Each point is reached from the start by the listed moves, each made 0, 1 or 2 times, or once backwards (-1), plus a little noise. Say if it took an odd or an even number of moves. Then give how often each move was made.
(in the rows, 128 means zero)

Moves:
(1): [162 107 138 122]
(2): [149 164 138 143]
(3): [115 126 164 128]
Start: [133 155 116 119]
Points:
[ 94 209 188 139] -> even (-1, 1, 2)
[106 152 189 118] -> even (0, 0, 2)
[ 50 136 168 110] -> even (-1, -1, 2)

Moves:
(1): [170 116 140 136 124 138 130 129]
(2): [134 161 121 117 132 136 124 121]
(3): [124 135 152 130 135 132 139 138]
(4): [125 134 122 153 129 130 133 124]
(5): [129 126 111 118 166 129 141 128]
(6): [119 121 129 121 127 162 131 116]
Start: [130 125 126 147 146 108 144 141]
Points:
[ 64 179 109 148 244 187 201 123] -> even (-1, 1, 2, 2, 2, 2)
[ 94 169 120  95 196 109 156 147] -> odd (-1, 1, 1, -1, 1, 0)
[173 174 115 109 231 173 177 126] -> odd (1, 2, 1, 0, 2, 1)
[219 137 120 168 181 138 161 133] -> odd (2, 1, 0, 1, 1, 0)
[118 142 104 113 186 184 159 111] -> even (0, 1, 0, 0, 1, 2)
[205  52 130 122 207 152 176 143] -> odd (2, -1, 0, -1, 2, 1)

Moves:
(1): [155 117 122 136 129 126 140 120 116 130 139 141]
(2): [135 157 138 129 138 132 131 126 126 130 129 130]
(3): [132 124 158 126 124 126 123 148 121 106 133 128]
(4): [123 127 134 155 127 131 125 130 128 132 123 132]
(5): [127 118 132 126 157 127 130 136 133 129 123 126]
(6): [130 122 132 125 128 151 123 120 120 134 127 126]
(7): [119 125 129 135 128 138 153 133 122 142 148 114]
(8): [135 132 110 128 127 140 126 170 123 137 128 133]
(9): [138 124 127 126 127 146 130 128 163 132 138 139]
Start: [130 138 138 135 131 134 122 133 129 126 121 124]
Points:
[124  87  96 155 182 170 113 168 132 170 101 123] -> odd (0, -1, -1, 1, 2, 1, 0, 1, 0)
[192 130  68 127 132 116 159 149 119 150 142 154] -> even (2, 0, -1, -1, 0, -1, 0, 1, 0)
[167 148 146 131 157 208 141 249 174 147 161 141] -> even (0, 1, 1, 0, 1, 0, 1, 2, 2)
[122 107 179 114 138 127  72 224 134  76  91 126] -> odd (-1, -1, 2, 0, 1, 0, -1, 1, 0)
[130  82 140 164 147 179 144 152 199 153 151 130] -> even (0, -1, 0, 1, 1, 0, 1, 0, 2)
[167 120 169 220 168 165 195  93 137 168 179 136] -> even (2, 1, 0, 2, 1, 0, 2, -1, 1)

Moves:
(1): [155 134 111 147 132 137 143 119 109 118 121 130 141 121]
(2): [129 166 136 125 122 129 121 120 128 124 135 128 138 128]
(3): [130 119 158 132 133 136 136 119 134 131 127 118 144 138]
(4): [126 130 131 152 108 109 123 131 130 127 132 127 138 117]
(5): [125 133 112 153 170 109 107 124 141 117 125 127 145 135]
(6): [118 129 131 144 129 163 117 129 125 132 148 149 127 148]
(7): [113 127 118 118 133 125 162 132 131 128 140 123 141 121]
(8): [136 122 131 117 126 126 123 166 131 145 134 135 143 134]
(9): [144 126 116 132 123 131 134 124 155 121 136 128 130 131]
(10): [136 125 125 128 132 128 125 100 125 162 134 142 139 100]
(11): [142 123 139 135 142 116 128 127 117 122 157 120 115 128]
(12): [133 127 133 111 130 113 132 121 139 109 121 160 139 140]
Start: [136 142 123 114 108 124 118 132  90 146 148 116 110 104]
Points:
[199  81 129 139 154 111  69 137 134 236 155 152 175  86] -> odd (0, -1, 1, 0, 1, 0, -1, 2, 1, 2, 0, 0)
[202 125  55  79 179  86 126 139 154 194 215 185 169  80] -> even (0, 0, -1, -1, 1, 0, 1, 2, 2, 2, 1, 1)
[132 135 144 105 170 159 147  80  82  87 237 195  93 166] -> odd (0, 0, 0, -1, 0, 2, 1, -1, 0, 0, 2, 2)
[114 125  80  80 135 122 142 180 206 188 193 190 208 128] -> even (-1, 0, 0, 0, 1, 1, 2, 2, 2, 1, -1, 1)
[164 249  36 165 188  93  94  95 110  62 128  56 118 106] -> even (1, 2, -1, -1, 2, -1, 0, -1, 1, -1, 0, -1)

Moves:
(1): [142 115 128 122 134 138 122 124 133 125 119 126 133 122 123]
(2): [141 144 134 106 112 134 128 122 135 141 122 130 141 129 137]
(3): [131 116 162 133 128 126 138 125 140 125 122 132 132 131 129]
(4): [145 141 123 138 132 113 125 120 135 118 141 129 136 124 133]
(5): [131 133 129 115 152 130 131 136 138 138 142 125 132 136 129]
(6): [129 135 133 141 129 146 120 121 142 128 142 132 118 122 137]
(7): [130 123 129 134 139 134 155 112 133 128 117 131 126 113 134]
(8): [138 126 123 138 124 127 132 141 128 135 131 131 133 129 128]
(9): [127 121 123 124 121 119 128 132 144 129 120 125 113 124 139]
(10): [126 117 123 135 131 118 129 113 129 149 135 114 127 130 118]
(11): [135 126 135 114 120 123 129 128 117 123 154 134 125 116 125]
(12): [115 127 128 129 132 125 119 126 131 140 123 156 130 127 122]
(13): [116 120 124 124 121 136 131 128 136 124 134 127 145 127 135]
(14): [132 118 121 126 123 136 133 126 129 135 131 134 120 145 124]
Start: [137 132 126 121 120 129 128 139 140 119 136 126 126 147 123]
Points:
[101  85 118 140 167  99 184 104 143 181 207 171 125 111 101] -> odd (-1, -1, 0, 0, 1, 0, 2, 1, 0, 2, 2, 2, 1, 0)
[108  80 165 124 124 100 169 109 224 108  73 147 152 141 162] -> even (0, 0, 2, 1, 0, -1, 1, -1, 2, 0, -1, 1, 2, 0)
[249 131 197  56 113  85 111 103 219 128 157  87 135 137 146] -> odd (2, 2, 2, 2, 1, 0, -1, -1, 2, 1, 1, -1, -1, 0)
[204  77 169 130  94 119 131 130 168 196 135 121 131 206  88] -> even (1, 1, 2, 0, 0, 0, -1, 2, 0, 2, 0, 0, -1, 2)

Moves:
(1): [154 120 117 121 122 125 125 128 127 136 126 127 139 136 137 133 116 134
 127 122 128 129 135]
(2): [136 154 125 131 122 129 129 140 131 124 129 122 123 132 130 135 129 123
 128 127 127 138 123]
(3): [139 127 156 125 123 128 132 132 118 130 122 132 121 132 140 126 129 129
 133 129 136 127 132]
(4): [135 123 134 163 141 133 126 136 128 123 129 130 124 124 132 142 128 131
 135 127 121 118 126]
(5): [124 130 130 124 147 128 129 133 134 127 129 126 124 124 130 127 121 131
 130 122 128 126 133]
(6): [129 129 121 127 127 147 126 132 132 132 125 133 121 141 129 130 137 124
 130 130 124 121 127]
(7): [125 127 127 127 128 131 149 128 126 133 132 125 134 124 132 132 133 124
 124 128 126 127 127]
(8): [128 119 122 123 125 130 129 151 132 124 124 125 137 122 132 126 129 131
 131 126 131 131 123]
(9): [126 126 132 128 126 125 129 129 151 120 132 129 138 129 128 122 133 134
 132 131 127 124 129]
(10): [124 126 125 130 133 120 125 131 134 152 125 129 120 122 133 132 124 127
 126 134 127 132 138]
(11): [127 128 144 129 125 129 126 132 126 129 155 129 126 131 124 133 125 128
 120 125 127 122 132]
(12): [129 135 123 130 126 121 126 129 132 119 129 151 122 120 126 130 122 130
 118 120 129 121 132]
(13): [120 133 136 130 129 131 116 119 127 128 127 136 152 132 131 133 130 120
 129 125 128 127 128]
(14): [115 123 123 132 126 115 136 125 124 126 135 131 129 150 128 133 124 131
 134 136 126 129 113]
(15): [121 133 122 126 122 128 119 125 125 119 131 125 125 123 149 123 130 123
 129 124 133 131 130]
(16): [123 127 131 118 122 127 120 126 133 123 128 123 122 132 123 147 122 122
 132 128 131 124 130]
(17): [135 129 125 122 137 129 126 130 124 131 130 126 125 129 131 139 154 133
 125 124 134 130 133]
(18): [125 134 130 124 123 134 130 121 132 136 123 129 129 127 131 127 120 151
 124 129 131 125 121]
(19): [127 132 127 120 125 126 137 129 125 135 139 144 137 119 128 134 130 129
 160 121 131 132 133]
(20): [130 131 117 123 134 131 124 128 128 126 132 126 131 117 133 128 123 122
 131 167 134 125 127]
Start: [129 131 134 130 123 124 141 137 127 130 146 118 131 138 133 131 149 123
 132 126 133 130 115]
Points:
[198 167 163  50 124 174 151 156  97 158 150 150 138 178 183 228 173 139
 204  74 167 120 147] -> even (2, 1, 2, 0, 2, 2, 1, 0, -1, -1, 0, 0, 1, 0, 0, 2, 2, 1, 2, 0)
[126 214 200 142  89 157 140 144 125 112 181 200 121 177  99 153 156 105
 190  73 122 120 110] -> odd (-1, 2, 1, 0, 0, 2, -1, -1, 0, -1, 1, 1, 1, 0, -1, 0, -1, 0, 2, -1)
[ 69 197 165  85 111  76 107  98 158  53 245 165 167 169 110 197 175 106
 117 190 166 103 100] -> even (-1, 1, 0, -1, 0, -1, 0, -1, 2, -1, 2, 2, 2, 2, 0, 2, 2, 0, 0, 2)
[163 159 128 115 108 112 111 203 178 148 179 130 145 223 168 187 149 199
  84  77 139 127  99] -> odd (2, 2, 0, 0, 1, 1, -1, 2, 1, 1, 2, 1, 1, 2, 0, 0, 2, 2, -1, -1)
[111 136 206 217 116 110 113 180  96 101 170  85 126 139 205 147 141  68
 140 192 139 134  94] -> even (-1, 1, 2, 2, -1, -1, 0, 1, 0, 1, 1, -1, 1, 1, 2, 0, -1, -1, -1, 1)
[102 168 150  68 117  87 121 109 130 163 198 145 152 117 219 175 102 137
  58 181 178 110 141] -> odd (1, 0, 1, -1, 1, -1, 2, 0, 0, 2, 2, 2, 2, 1, 2, 1, 1, 2, -1, 2)
[155 156 195 158  75 150 206 208 172 137 154 157 190 166 192 198 133 170
 227  83 128 116  86] -> odd (1, 2, 2, 2, 0, 1, 2, 2, 2, 0, 0, 0, 1, 1, 0, 1, -1, 2, 2, -1)
[130 169 113 137 124  87 166 217 181  93 204 130 139 104 179 205 183 129
 119 145 152 126 113] -> even (0, 2, 0, 1, 0, -1, 2, 2, 2, 1, 1, 2, 0, 1, 1, 1, 2, 0, 0, 1)
[122 129 221 120  87 117 160 170 108 218 179 129 103  90 114 133 113 173
 176  98 144 146 134] -> odd (-1, 0, 1, 0, -1, -1, -1, 1, -1, 2, 2, -1, -1, -1, -1, 0, -1, 2, 2, -1)
[249 126 150 140 122 141 159 192 154 211 118 168 138 151 179 172 233 135
 209  79 132 142 180] -> odd (2, 1, 2, 1, -1, 2, 0, 0, 2, 2, -1, 0, 0, -1, -1, -1, 2, -1, 2, -1)

Moves:
(1): [135 132 123 125 133 123 126 136 132 126 138 123 144 129 123 126 134 121
 121 120 127 134 138 129 135 126 133]
(2): [145 127 127 111 138 132 119 125 139 113 114 131 150 132 139 122 125 141
 115 125 133 145 110 127 119 130 127]
(3): [133 117 129 111 137 124 123 127 123 133 129 123 126 133 125 135 134 135
 128 139 134 139 135 141 140 130 135]
(4): [125 154 118 131 115 139 145 132 137 121 137 139 133 124 133 128 135 122
 125 122 117 124 115 126 146 123 130]
(5): [132 126 121 127 129 137 117 113 126 135 128 131 129 134 139 125 122 133
 130 114 125 130 127 125 111 132 127]
(6): [121 130 131 126 119 122 133 126 127 131 131 127 134 130 138 133 129 133
 125 128 125 132 124 130 133 129 126]
(7): [129 137 129 131 123 132 124 120 123 128 116 122 124 124 122 131 130 134
 134 129 131 120 136 117 126 135 126]
(8): [129 122 126 119 134 135 125 131 115 142 122 115 128 118 120 119 126 139
 134 136 125 121 132 131 132 138 123]
(9): [128 126 131 136 120 131 123 124 118 131 120 127 120 128 126 132 134 133
 130 136 126 136 131 128 124 122 131]
(10): [120 128 127 129 121 138 146 126 121 135 134 128 138 129 132 128 137 133
 140 121 127 123 126 127 132 134 138]
(11): [132 123 127 124 141 125 121 126 125 121 125 123 123 122 127 133 123 135
 117 126 121 134 133 137 115 130 129]
(12): [121 125 130 131 129 132 129 122 132 122 137 137 124 122 136 118 124 120
 132 122 143 129 127 132 138 127 123]
(13): [132 125 129 131 124 133 142 124 125 132 135 136 126 128 130 118 129 117
 136 124 118 118 133 122 135 131 129]
(14): [123 133 132 136 129 121 127 141 134 123 129 121 128 134 122 128 128 133
 118 122 125 129 137 135 145 113 129]
(15): [123 137 127 140 137 123 125 124 127 122 118 123 134 136 131 132 129 133
 119 128 128 128 133 118 131 137 130]
(16): [129 133 128 146 125 130 130 129 140 130 131 125 126 128 122 139 127 126
 121 130 122 120 137 128 133 126 128]
(17): [121 126 119 123 127 141 124 134 134 110 108 125 139 141 131 126 139 132
 134 129 134 132 133 130 128 144 131]
(18): [134 142 122 125 120 125 133 119 121 131 127 117 140 139 135 130 120 137
 129 127 127 140 124 132 128 132 135]
(19): [128 134 123 122 131 123 132 137 139 118 137 126 125 122 130 117 138 132
 127 126 127 123 127 119 132 132 126]
(20): [134 119 120 121 132 135 133 143 127 133 114 118 124 127 120 135 131 135
 126 128 131 127 135 122 130 136 123]
(21): [133 137 130 136 124 131 132 118 117 127 128 121 120 127 136 127 134 122
 121 127 123 119 121 129 120 124 122]
(22): [122 130 137 127 136 138 122 130 127 123 137 122 124 128 125 123 126 126
 134 118 125 130 127 125 115 142 122]
(23): [125 127 129 123 121 140 133 127 129 137 132 138 131 127 132 120 126 129
 130 135 140 124 136 131 131 123 123]
(24): [132 137 137 131 122 128 132 119 127 147 131 131 125 121 145 135 126 126
 127 128 129 130 127 137 126 118 137]
Start: [126 120 135 143 114 118 114 118 129 140 124 132 119 122 127 127 141 117
 121 133 114 128 129 129 130 141 132]
Points:
[123 226 162 222 111 105 128 101 147 103 124  49 172 161 174 132 185 151
  84 103 122 148 135 138 162 142 180] -> odd (1, 1, 0, -1, -1, -1, 0, 0, 1, 2, -1, 1, -1, 2, 2, 2, 1, 2, 2, -1, 2, 1, -1, 2)
[143 140 113  97  96 106 125  58 143  99 125 155 166 152 200  60 116 143
 119 110 170 139 138  82 148 178 104] -> even (0, 1, 0, -1, 1, 2, 2, -1, -1, -1, 0, 2, 2, 0, 1, -1, 0, 2, 2, 0, 0, -1, 2, -1)
[103 216 159 143  85  86 173 146 142 161 203  79 183 129 174 109 152 132
 125  90  67 138  93 135 161 157 160] -> even (1, 0, -1, 0, -1, 2, -1, 1, -1, 1, -1, -1, 0, 1, 0, 0, 0, 2, 2, -1, 0, 2, -1, 2)
[100 183 119 179  46 219 177  75  61 249 123 124  79  79 159 125 150 140
 172 115  81  50 114  70 118 180 102] -> odd (-1, -1, -1, 2, 2, 1, 1, 2, 1, 1, -1, 0, 0, -1, 1, 0, -1, 0, 0, 2, 1, 1, 1, 1)
[ 46 126 144  92 112 189 130 161 142 147 157 136 141 140 139  86 167 132
 180 124 191 137 174 185 234 167 140] -> even (0, -1, 2, 1, 0, 0, 0, 1, -1, 1, -1, 2, -1, 2, 0, -1, 2, 0, 0, 0, -1, 2, 2, 1)
[146 136 125 138 124 146  66 140 133 139  72  53 196 153  86 140 141 233
  90 120  88 178 153 128 134 164 137] -> odd (1, 2, 0, 0, 1, 1, 1, 2, 2, 1, 0, -1, -1, 2, 0, 2, 0, 1, 0, 0, -1, 1, 0, -1)
[135 216  75 197  99 106 129  96 134 132 151  77 105 120 133 136 148 152
  61 107  80 114 175 107 214 143 123] -> odd (1, -1, 1, 2, 2, 1, 1, 1, 1, -1, 1, 2, 0, 1, 2, 2, -1, 2, 2, 1, 1, -1, 0, -1)
[171 172 118 178  77 148 160 114  87 185 122  47 115 160  80 188 197 115
 134 130  90 104 206 105 156 170 162] -> odd (2, -1, 2, 0, 0, -1, 2, -1, 1, 1, -1, -1, 1, 0, 0, 2, 0, 2, 0, 2, 2, 1, 0, 0)

Moves:
(1): [136 110 123 138 128 133 126 122 128 113 138 129 141 117 135 118 121 124
 146 111 124 130 136 135 114 128 137]
(2): [129 152 143 117 134 127 136 119 130 132 140 135  97 127 124 118 127 118
 118 131 136 137 113 135 124 123 118]
(3): [125 102 135 143 123 139 125 130 115 125 146 130 124 121 123 131 119 130
 114 123 124 125 129 127 125 119 135]
(4): [131 124 129 126 123 125 119 129 119 126 126 125 125 128 127 138 130 128
 135 122 135 129 125 127 124 128 123]
(5): [133 142 143 147 131 123 128 130 124 136 133 119 122 131 137 129 131 124
 121 130 124 129 126 129 115 134 130]
(6): [130 120 126 124 129 122 128 130 123 127 134 125 126 125 116 121 112 134
 127 137 118 132 126 143 135 145 128]
(7): [124 140 119 140 130 144 144 132 150 124 133 123 117 129 115 127 136 146
 121 143 115 123 130 137 149 117 117]
(8): [118 130 121 125 126 128 133 131 142 130 128 130 127 124 117 137 128 127
 122 133 128 120 129 119 121 125 131]
(9): [140 125 127 126 131 119 122 126 123 133 134 130 128 129 116 139 140 114
 112 132 143 122 125 120 131 126 125]
(10): [112 130 128 134 120 138 132 119 121 129 132 121 130 139 127 126 135 125
 128 135 126 125 131 135 134 129 129]
(11): [126 128 118 130 126 133 116 134 134 123 131 128 130 143 122 126 117 130
 140 127 130 116 131 124 134 130 136]
(12): [128 118 138 134 129 128 140 133 134 123 131 132 132 117 121 122 127 129
 129 126 110 115 130 134 127 128 139]
(13): [106 115 122 139 129 133 113 120 123 131 107 127 131 137 121 123 122 136
 142 132 128 108 133 125 122 133 128]
(14): [130 125 132 131 126 124 131 125 125 136 133 130 126 121 127 130 128 133
 126 125 110 129 122 120 127 130 130]
(15): [131 129 127 131 132 119 138 127 124 125 129 125 125 132 133 128 137 125
 125 130 127 138 118 128 129 133 123]
(16): [124 118 133 134 126 140 133 128 134 132 132 133 129 120 125 133 121 126
 124 134 128 125 117 125 125 126 129]
(17): [121 147 130 127 158 126 145 135 138 119 136 133 132 132 110 124 122 137
 138 129 121 128 126 140 140 128 125]
(18): [124 133 130 122 128 121 128 114 129 131 132 117 130 122 133 125 130 132
 108 132 123 129 117 131 132 127 134]
(19): [117 136 125 132 129 118 129 120 136 134 119 132 118 131 128 132 126 120
 126 127 131 137 137 137 134 125 130]
(20): [138 123 133 129 115 117 144 124 136 134 119 132 133 130 117 119 111 139
 145 115 140 136 142 129 137 114 128]
(21): [131 126 138 137 123 122 129 134 124 123 135 124 127 113 135 125 132 126
 143 132 127 128 130 121 129 134 126]
(22): [136 130 138 127 132 120 130 138 134 135 127 112 123 124 127 122 131 130
 131 133 119 140 128 128 128 123 131]
(23): [133 136 140 123 135 128 132 123 145 131 139 129 117 139 128 137 133 136
 117 144 122 131 130 116 133 129 130]
(24): [130 136 121 117 138 135 131 119 122 114 115 127 127 122 123 138 130 112
 120 124 130 127 126 118 126 127 124]
Start: [132 125 138 136 140 133 130 144 133 135 122 140 124 138 104 135 131 116
 124 107 139 137 131 136 132 139 121]
Points:
[170 172 220 126 140  64 233 130 222 159 112 204  65 127  96 188 135  67
 119  93 195 188 128 107  94 105 116] -> odd (0, 1, -1, 2, 1, -1, -1, 2, 0, -1, -1, 2, -1, -1, 2, 2, 0, -1, 2, 2, 0, -1, 2, 0)
[131 158 127 188 189 142 123 108 126 136 178 144  24 168  61 188 179 102
  12 148 116 117  92  98 155 133  84] -> even (0, 1, 2, 0, 1, 0, 2, 0, 2, -1, 1, -1, 1, 2, 2, -1, 0, 0, 1, -1, 0, -1, 1, 1)
[140 146 152 201 159 141 217 132 182  90 164 131 100  42  86  83  96 129
 131 110  32 118  94 200 115 178 128] -> odd (2, 1, -1, 0, 2, 2, 2, 1, -1, -1, 0, 2, 0, 1, 1, 1, 0, 1, 0, 0, 1, -1, -1, 1)
[122 199 175 192 176 145 177 111 169 152 196 116  41 158  64 178 197 106
  42 170 156 149  92 131 181  95  77] -> even (0, 1, 1, 1, 1, -1, 2, 0, 2, 1, 0, -1, 0, 0, 1, 1, 1, 1, 1, 0, 1, 0, 1, 0)
[ 65 132  96 164 217 172 172 119 159  96 100 133 142 194  34 199 159  76
 115 125 159 128 153 107 136 110 119] -> even (1, -1, 1, 0, 0, -1, 0, 2, 1, 2, 0, -1, 1, -1, 2, 1, 2, -1, 1, 0, -1, 1, 1, 2)
[ 52 128 132 141 166 148 165  52  74 110  90 149  77 164   7 131 101  66
  91  97 188 110  87 195 143 134  89] -> odd (0, 2, 1, 2, 0, 1, 0, 0, 1, 2, 0, 1, 2, -1, 2, 1, 1, 1, 1, 1, -1, -1, -1, 2)
